Each point is reached from the start by the listed moves, each made 0, 1 or 2 times, or once backwards (-1), plus a little noise. Is the number of moves made odd or even? Then give how often each move was made.

Moves:
(1): [ 9 11]
(2): [-25   0]
Start: [-3  0]
Points:
[-36 -11] => even (-1, 1)
[-34  23] => even (2, 2)
[15 22] => even (2, 0)
[-60 -11] => odd (-1, 2)

Moves:
(1): [ 1 -6  8 -2 12 -1 -3  4]
(2): [ 7 -6  2 -3  3 -2 -4 -7]
(3): [-1  9  6  5 -6  8 -2  4]
(4): [ -3  -8  21  -9   2  -9   8 -12]
(5): [ 0  1  5 11 -3 -7  2 -3]
(6): [ 0 -2 -3  3 -1  9  7  5]
Start: [-2 -4  3  3  1  4  4  2]
Points:
[ 11  -9  -5 -14  -2   8  -4 -12] => even (-1, 2, 0, 0, -1, 0)
[ 14 -25  -4 -19  16  -1  -4 -12] => even (0, 2, -1, 0, -1, 0)
[  8 -51  60 -31  42 -30   9 -31] => odd (2, 2, -1, 2, 0, 0)
[-10 -10  57 -18   8  17  18  -2] => odd (1, 0, 2, 2, -1, 1)
[  5  24 -10  17 -20  21 -16   8] => even (-1, 1, 2, -1, 0, -1)

Moves:
(1): [-5 -9  4 -8  3 -6 -5  3  7  2 -2  2  0 15]
(2): [-7 -5  0  4 11  6  2  0  0  4  5  2 14  6]
(3): [ 2  4 -5 -2 -2 -8  7  5  3 12  2 -2 -2  3]
(4): [ 4  6  4  6 -2 -6 -5 -2 11  7  9 10 16  2]
(5): [ 2  6 -3  9  1 -5  1  9  3  4 -9  0  2  6]
(6): [ 1  4  7 18 10 11  1 -7  1  8  1  7  3 -5]
(7): [  6   2  -7   2   3   3  -3   5  -2  -4  -3  -9 -10 -16]
(8): [ -7  -4 -10  -3  -2   4  16  -1   5   9  -7  -4  -5  -2]
(9): [ -5  -2  -7   7   9 -12  -3  -1  -5 -12   7  -1  -1  -9]
(10): [  1   7   7 -11 -15  12  -8 -15 -11  10  -6   6   3  -2]
(11): [  0  12  -9   0   6  -4  -6   5  -8  -8  -5   3 -12  13]
(12): [17  2  1  0 -3 -9 -4  1 -4 -4 -3  3  3 -7]
Start: [ 6 -4 -5  1  6  0 -1 -2  3  1  2  1  2 -3]
Points:
[ 16  20  17  -7 -50  -7 -26 -39   0  11   8  27  48 -22] => even (-1, -1, -1, 2, 1, -1, -1, 0, 1, 2, -1, 0)
[-21  10 -10  10  10   5  16   4  11  56   0  14  41  48] => odd (0, 2, 2, 0, 2, 0, -1, 0, 0, 1, 0, -1)
[-10 -10 -26  24  19  40  43 -16  27  48  17 -14  13 -60] => even (-1, 1, 1, 1, -1, 1, 2, 2, 0, 0, -1, -1)
[  7  25 -30  -3   2   8   4 -32 -42  11 -17  27  15   4] => odd (-1, 2, 0, 0, 0, 0, -1, 2, 1, 2, 2, 2)
[ -7  23 -34 -14  -1  33   4   9 -19  12 -46 -12 -50  21] => odd (0, 0, 0, -1, 1, 0, 1, 1, -1, 1, 2, -1)
[ 57  11 -11  17  -8 -55 -34   0  12   8   7   7  18 -60] => even (1, -1, 1, 2, 1, 0, 2, 0, 2, 1, -1, 2)
